Each row is a point. A path goes straight from each point to the next, and from the last back to the first. The post is the endless flat space through its rows: a point in 2 columns, a line in 3, a plane in 4, and so on, so that a path can go around it. Count how often the path circles the post. Going back the other way cancels.

Post:
[[-3.1 -0.6  1.1]
 [ 4.8  1.2  0.2]]
Path, 30 rows:
[[ 7.8 -1.6 -4.3]
 [-4.1  0.7 -1.7]
 [ 9.6  4.1 -0.4]
 [ 4.1  2.8  3.4]
 [-7.4  1.0  2.4]
 [-4.0  2.1 -2.5]
 [-0.6  4.5  1.0]
 [-1.4  0.8  5.8]
 [ 0.9 -1.6  3.3]
 [-4.3 -5.5 -0.3]
 [-4.6 -0.6 -1.7]
 [ 5.1  4.4 -2.5]
 [ 5.7  0.3 -5.2]
 [ 4.1 -3.3 -2.3]
 [-6.1 -6.0  1.6]
 [ 0.2 -2.8 -4.0]
 [-8.8  0.1 -3.9]
 [-5.1  3.5  3.0]
 [ 2.1  1.3  6.4]
 [ 3.3  1.9  3.1]
 [ 3.5  7.0  1.5]
 [-1.2  2.9 -4.0]
 [-7.0 -2.3 -0.7]
 [-6.0 -4.6  0.8]
 [-2.4 -2.6  0.3]
 [-2.8 -0.4 -5.4]
 [ 5.7  4.5 -1.3]
 [ 0.5  1.4  1.9]
 [ 5.4 -0.3  6.2]
 [ 0.5 -5.3  1.1]]
Times around: 2

Post (7 x 8):
[[ 2.0  1.8 -0.9  1.5  1.5 -0.1 -1.8 -2.3]
 [ 0.7 -2.4 -2.7  1.0  2.9  1.4  2.6  0.0]
 [ 6.7 -6.4  0.5  4.2 -8.0 -3.6  4.2 -0.8]
 [-0.8  3.3  2.0 -4.9  8.9  0.0 -1.9  0.0]
 [-1.7  4.9  2.0 -3.9  2.7  3.2  2.0 -0.1]
 [ 4.6 -2.2 -1.4 -1.1 -4.0  0.3  4.2  6.7]
 [ 1.2 -0.4 -0.1 -4.2  3.0  2.6 -2.9 -1.6]]
Path (28 x 8):
[[ 5.2 -5.2 -2.1  4.9  1.5  0.5  4.5  3.9]
 [-2.1  2.9 -1.4 -2.8  2.3  6.3  0.7  5.7]
 [-1.2  5.8  0.8  0.0 -0.4  5.7  4.2 -0.1]
 [ 2.5 -3.6 -0.5 -4.6 -2.6  5.8  3.1  0.9]
 [ 1.3  5.4  8.6 -3.1  2.1  1.5  4.2 -2.8]
 [ 2.4 -5.9 -0.7  1.9  0.5  3.7  0.9  4.4]
 [-3.1 -4.4 -6.7 -0.1 -2.7  7.7 -2.3 -2.3]
 [ 2.0  7.6 -1.5 -0.9 -4.4  0.6 -1.5  1.7]
 [-0.1  6.6 -1.4 -1.3 -2.0 -1.8 -0.4  2.6]
 [ 0.0  6.2  3.4 -2.4  1.2  0.7 -3.5  1.2]
 [ 3.2  0.1  3.5  4.9  1.5 -3.7  3.3 -2.5]
 [ 3.8 -1.9  3.2 -3.2  3.0 -3.5 -2.0  2.9]
 [-4.7  7.0 -7.7 10.2 -1.9  5.7 -1.8 -8.2]
 [ 3.1 -3.0 -4.4 -0.1  3.2 -5.3 -3.8 -4.5]
 [ 3.6  0.2  0.8  1.2  1.7 -2.0  6.3 -3.5]
 [ 0.2  0.3 -1.0  2.4  7.3 -1.7  8.3 -2.6]
 [ 7.1 -6.3  3.2 -1.7 -0.3 -0.9  0.9 -1.3]
 [-2.2 -1.0  3.2 -7.7  1.0  9.9 -1.2  1.0]
 [-5.8  3.0 -6.9  4.3  5.7  5.7  3.0 -0.6]
 [-6.3 10.1  2.0  3.6  6.8  3.2  1.9  1.0]
 [-1.1 -0.9  3.8 -2.9  2.7 -2.7 -3.1 -0.6]
 [ 1.6  2.0 -1.7 -7.5 -9.2  2.4 -0.8  3.8]
 [-3.8  8.4  1.2 -3.2  5.7  0.0 -0.2 -3.4]
 [-1.7  0.4  5.7 -2.5 -5.5  2.3  1.6 -5.2]
 [-1.4  0.8 -0.1  1.9  2.8  2.1  1.4 -2.7]
 [ 0.6 -5.9 -0.7 -6.2 -8.0  7.2  2.5 -1.3]
 [-4.1  7.7 -2.7  2.3  3.7  1.9  6.0 -3.0]
 [ 1.5  5.1  0.9 -2.6  6.2  2.6  0.2 -2.1]]
Times around: 2
